Each point is reached from the start by the listed moves, each made once or not at all, plus a little noise. Say if it took an odd or an even number of moves. Then give how often each move was made.
In the rows, zero is written as 128.

Moves:
(1): [179 109]
(2): [154 178]
Start: [117 136]
Points:
[169 116] -> odd (1, 0)
[113 138] -> even (0, 0)
[194 171] -> even (1, 1)

Moves:
(1): [183 130 134 141 121 135 118 138 155 129]
(2): [109 195 125 132 137 143 142 134 136 125]
(3): [122 129 163 123 132 134 128 150 134 131]
(4): [136 130 142 194 131 106 110 129 128 106]
(5): [146 134 123 115 188 114  90 134  97 144]
(6): [127 120 130 142 138 165 115 111 131 137]
(7): [125 120 132 147 151 131 168 143 124 127]
(8): [108 133 102 128 131 145 106 170 117 107]
(9): [103 100 120 137 146 124 126 139 180 133]
Start: [129 147  97 152  87 113 131 128 159 154]
Points:
[134 206 111 241 191 131 116 139 134 150] -> odd (0, 1, 0, 1, 1, 1, 1, 0, 0)
[174 153 111 159 159 165  51 189 154 161] -> odd (1, 0, 1, 0, 1, 1, 0, 1, 0)
[119 141 137 165 115 123 171 164 161 157] -> even (0, 0, 1, 0, 0, 0, 1, 0, 0)
[129 131 152 249 128 137 143 148 165 143] -> even (0, 0, 1, 1, 0, 1, 1, 0, 0)
[192 142 119 247  93 136  90 122 189 142] -> odd (1, 0, 0, 1, 0, 1, 0, 0, 0)
[134 190  64 185 196 138 115 217 198 150] -> even (1, 1, 0, 0, 1, 0, 1, 1, 1)

Moves:
(1): [171 133 116 128 122 119 140 139 128 121 112 126 129 131 128 129 109 110
 129]
(2): [133 137 135 139 129 128 140 112 124 125 130 131 126 125 131 117 122 122
 128]
(3): [136 126 154 117 133 132 122 124 130 124 121 120 132 121 124 129 126 122
 129]
(4): [135 122 146 149 124 130 129 112 145 141 131 125 138 131 127 122 122 136
 124]
(5): [145 126 113 124 160 141  96 118 144 136 111 131 124 136 123 110 125 138
 148]
(6): [120 135 116 127 120 155 128 130 128 135 123 115 124 147 134 106 116 129
 133]
(7): [118 112 132 119 133 129 152 136 127 138 116 128 119 133 120 119 126 120
 129]
(8): [135 148 131 160 137 130 120 160 115 141 127 125 116 141 142 134 133 128
 125]
(9): [121 148 123 115 143 113 126 137 147 130 122 114 150 140 107 126 145 132
  98]
(10): [122 135 132 107 113 132 112 118 130 158 127 133 128 126 115 131 133 104
 129]
(11): [140 110 134 126 148 130 146 140 142 131 161 138 117 132 139 126 114 120
 125]
(12): [140 122 143 136 142 158 119 127 137 118 119 162 141 147 111 139 136 128
 110]
(13): [128 127 118 134 128 132 132 142 125 140 136 126 148  97 114 126 125 130
 131]
(14): [119 128 121 126 143 118 113 135 113 133 132 120 161 144 137 125 136 134
 113]
(15): [127 139 134 127 121 136 129 134 135 129 123 137 131 126 149 131 151 110
 134]
(16): [136 128 122 126 140 126 132 125 128 140 138 113 129 134 128 157 132 124
 125]
(17): [159 120 146 127 115 123 116 143 108 137 149 109 119 121 125 111 154 140
 136]
(18): [133 131 128 111 120 131 133 125 126 143 132 144 129 139 131 127 128 153
 122]
Start: [124 119 129 131 109 127 147 121 131 123 141 128 133 117 105 158 145 112
 131]
Points:
[186 134 144 110 190 124  82 181 130 215 186  79 177 131  75 152 185 102
 112] -> even (0, 0, 1, 0, 1, 0, 0, 1, 1, 1, 1, 0, 1, 1, 0, 1, 1, 0)
[190 108 121 153 132 138 168 222  90 180 175  93 141 141 121 113 134 101
 130] -> even (1, 0, 0, 0, 0, 1, 1, 1, 0, 0, 1, 0, 1, 1, 0, 0, 1, 0)
[167 116 153 138 117 150 133 131  95 153 171 154 187 122  89 135 178 152
 102] -> even (0, 1, 0, 0, 0, 0, 0, 0, 0, 0, 0, 1, 1, 1, 0, 0, 1, 1)
[138 124 176 141 105 202 140 144 142 208 118 153 158 147  71 139 136 111
 112] -> odd (0, 0, 1, 1, 0, 1, 1, 1, 0, 1, 0, 1, 1, 0, 0, 0, 0, 1)
[179 118 180 112 177 171 121 116 212 152 136 175 170 165  91 142 168 126
  97] -> even (0, 0, 1, 1, 1, 0, 0, 0, 1, 0, 1, 1, 0, 0, 1, 0, 0, 1)
[236 106 131 121 160 166 154 192 123 199 155  94 111 139 106 127 125 120
 158] -> odd (1, 0, 1, 0, 1, 1, 1, 1, 0, 0, 1, 0, 1, 0, 0, 1, 1, 1)
[101 161 143  82 115 143 108 131 147 160 123 100 192 150 100 137 185  74
  98] -> even (0, 0, 1, 0, 0, 1, 0, 0, 1, 1, 0, 0, 0, 1, 1, 0, 0, 0)
[249 131 160  99 125 176 106 121 137 185 131 156 164 110  77 160 181  87
 143] -> odd (1, 1, 1, 0, 1, 0, 0, 0, 0, 1, 0, 1, 1, 0, 1, 1, 1, 1)

Moves:
(1): [130 129 118 127 117 129 130 115 115 143 139 128 140 144 131 134 119 122
 110 126 129 131 122 124 117 143 141]
(2): [122 123 127 126 114 151 127 143 101 125 146 154 150 154 125  92 136  99
 122 141 160 150 122 127 110 147 131]
(3): [135 141 147 134 136 131 147 138 131 126 120 120 129 130 126 131 122 119
 126 145 141 115 138 119 122 127 107]
(4): [132 123 115 126 130 122 138 119 139 129 141 120 137 144 134 107 113 115
 123 138 116 139 139 127 130 126 128]
(5): [118 122 133 133 137 119 139 130 136 117 126 124 132 122 116 116 140 116
 119 123 119 123 128 136 129 145 136]
(6): [134 123 121 131 133 116 144 133 129 115 129 117 141 137 117 137 134 128
 138 122 130 121 130 113 116 116 112]
(7): [128 113 130 128 120 140 114 138 130 129 130 126 133 130 125 108 130 132
 120 136 147 123 125 120 138 141 132]
(8): [137 118 127 119 109 132 123 136 151 133 106 159 128 115 126 112 122 128
 129 135 138 106 117 103 128 111 157]
(9): [101 120 151 120 134 145 118 115 121 132 109 123 132 146 117 107 121 132
 114 122 120 121 123 126 114 130 122]
(10): [122 129 101 113 105 135 132 115 133 140 136 130 107 145 125 142 144 137
 113 126 131 131 126 128 152 151 136]
(11): [129 134 125  99 131 122 113 119 131 117 145 107 139 134 131 136 112 123
 132 123 140 128 129 140 116 125 123]
(12): [130 132 119 117 139 131 131 126 115 144 134 133 116 127 139 148 128 132
 117 131 129 128 131 117 122 125 122]
(13): [128 143 115 124 126 122 134 133 120 130 131 132 146 130 118 119 142 126
 114 131 125 125 136 137 139 115 129]
(14): [141 132 118 118 127 137 120 131 134 141 110 126 112 128 142 117 115 126
 127 124 126 126 138 123 127 138 138]
(15): [126 132 115 107 117 142 123 131 137 126 117 140 121 121 127 127 114 138
 122 118 123 105 124 145 119 140 123]
(16): [115 131 128 138 147 112 130 141 123 122 119 109 110 121 123 122 120 129
 107 131 128 126 121 137 124 127 125]
(17): [123 135 122 139 120 137 137 137 153 132 154 125 123 149 141 128 137 134
 128 106 137 135 133 123 109 134 116]
(18): [133 131 118 144 128 125 128 141 130 127 136 124 129 126 125 156 134 115
 135 124 135 141 127 113 131 127 121]
(19): [134 119 147 121 137 130 131 124 126 135 116 134 142 149 129 121 124 124
 146 111 129 110 109 121 130 123 145]
(20): [145 139 134 127 130 142 131 128 127 115 134 130 124 121 138 137 135 134
 145 121 135 124 120 123 128 120 117]
(21): [131 118 125 151 142 135 116 131 147 124 142 124 122 125 119 129 141 151
 133 146 129 119 135 137 135 109 143]
(22): [118 116 113 150 135 110 137 147 134 112 122 115 130 123 142 142 141 137
 113 138 138 135 121 136 155 134 153]
(23): [126 123 134 137 108 141 141 160 121 115 125 117 112 114 132 137 152 138
 137 122 137 141 132 136 137 115 128]
(24): [126 144 143 130 132 135 128 123 120 128 115 129 127 123 112 128 100 123
 112 101 118 134 136 142 134 145 132]
Start: [135 132 117 131 142 128 137 134 121 135 134 139 133 139 133 124 126 132
 106 108 117 138 121 124 128 128 122]
Points:
[112 124 101 138 136 158 161 200  81 161  93 151 153 189 136  76 101  87
  21  94 153 158 100 101 135 139 202] -> even (1, 1, 0, 1, 0, 0, 0, 1, 1, 0, 0, 1, 1, 1, 0, 1, 0, 1, 1, 0, 0, 1, 1, 1)
[120 142 106 108 132 158 175 172 157 102 166 127 176 211 115  76  94  75
  65  92 173 107 100  91  30 154  91] -> even (1, 1, 1, 1, 1, 1, 0, 1, 1, 0, 1, 0, 0, 0, 1, 1, 1, 1, 0, 1, 0, 0, 0, 0)
[114 141  87 124 135 137 156 152 114 122 113 127 138 156 112 116 127 142
  19  59 133  97  82 163 185 207 182] -> odd (1, 0, 0, 0, 1, 0, 1, 0, 0, 1, 0, 0, 1, 0, 1, 1, 0, 0, 1, 1, 0, 1, 0, 1)
[111 134 123  93 140 165 162 166 141  98 104 136 149 194 112  79  88  76
  46  86 167 103  77 131 128 187 159] -> odd (0, 1, 1, 1, 1, 0, 0, 1, 1, 1, 1, 0, 0, 0, 1, 1, 0, 1, 1, 1, 0, 1, 0, 1)
[151 138  77 160 137 162 198 211 123 138 130 145 120 175 130 108 149 100
  33 119 176 130 116 107 173 150 205] -> even (1, 1, 1, 1, 1, 0, 0, 1, 0, 1, 0, 1, 1, 1, 0, 1, 0, 1, 1, 1, 1, 1, 1, 1)
[187 153 118 123 182 154 163 140 135 154 137 136 136 169 153 110 123 134
 112 130 121 100 144 105 140  88 129] -> even (0, 0, 1, 1, 0, 0, 0, 0, 0, 0, 0, 1, 1, 1, 0, 0, 0, 0, 1, 1, 1, 0, 0, 0)
[142 126  80 132 126 138 147 181 146 124 152 157 171 193 122 124 164 108
  91 150 207 116  99 109 166 118 188] -> even (0, 1, 1, 0, 0, 0, 0, 1, 0, 1, 1, 0, 1, 0, 0, 0, 0, 1, 1, 0, 1, 1, 0, 0)
[176 114 108 129 146 164 176 164 125 135 164 175 210 205 114  49 150  95
  86 148 180  85 106  64 107 111 157] -> odd (1, 1, 1, 1, 1, 1, 1, 1, 0, 0, 0, 1, 1, 0, 0, 0, 0, 0, 1, 1, 1, 0, 0, 0)
[110 149  95 106 158 176 116 156 142 156 152 146 139 198 120  34  74 113
  26 102 146 137 144 128  81 121 154] -> even (0, 1, 0, 1, 0, 0, 0, 1, 1, 0, 1, 1, 1, 1, 0, 1, 1, 0, 0, 0, 1, 0, 0, 1)
[125 132 143 125 168 180 142 153  72 183 112 130 153 220 126  58  53  61
  28 101 160 145 117  84  91 191 131] -> even (1, 1, 1, 1, 0, 0, 1, 0, 1, 0, 0, 1, 0, 1, 0, 1, 0, 1, 1, 0, 0, 0, 0, 1)
[121 134 154 134 146 173 187 170 125 127 128 150 205 230  88   7 101  76
  42  76 170  99  98  84  78 157 128] -> odd (1, 1, 1, 1, 1, 1, 1, 1, 1, 0, 0, 0, 1, 0, 0, 1, 1, 0, 1, 1, 0, 0, 0, 1)
[146 144  65  97 111 120 139 146 152 118 139 141 138 141 147 146 153 148
  85 115 154 119 101 124 179 115 171] -> even (0, 0, 0, 0, 0, 0, 0, 1, 0, 1, 1, 0, 1, 0, 0, 0, 0, 0, 0, 1, 0, 1, 0, 0)
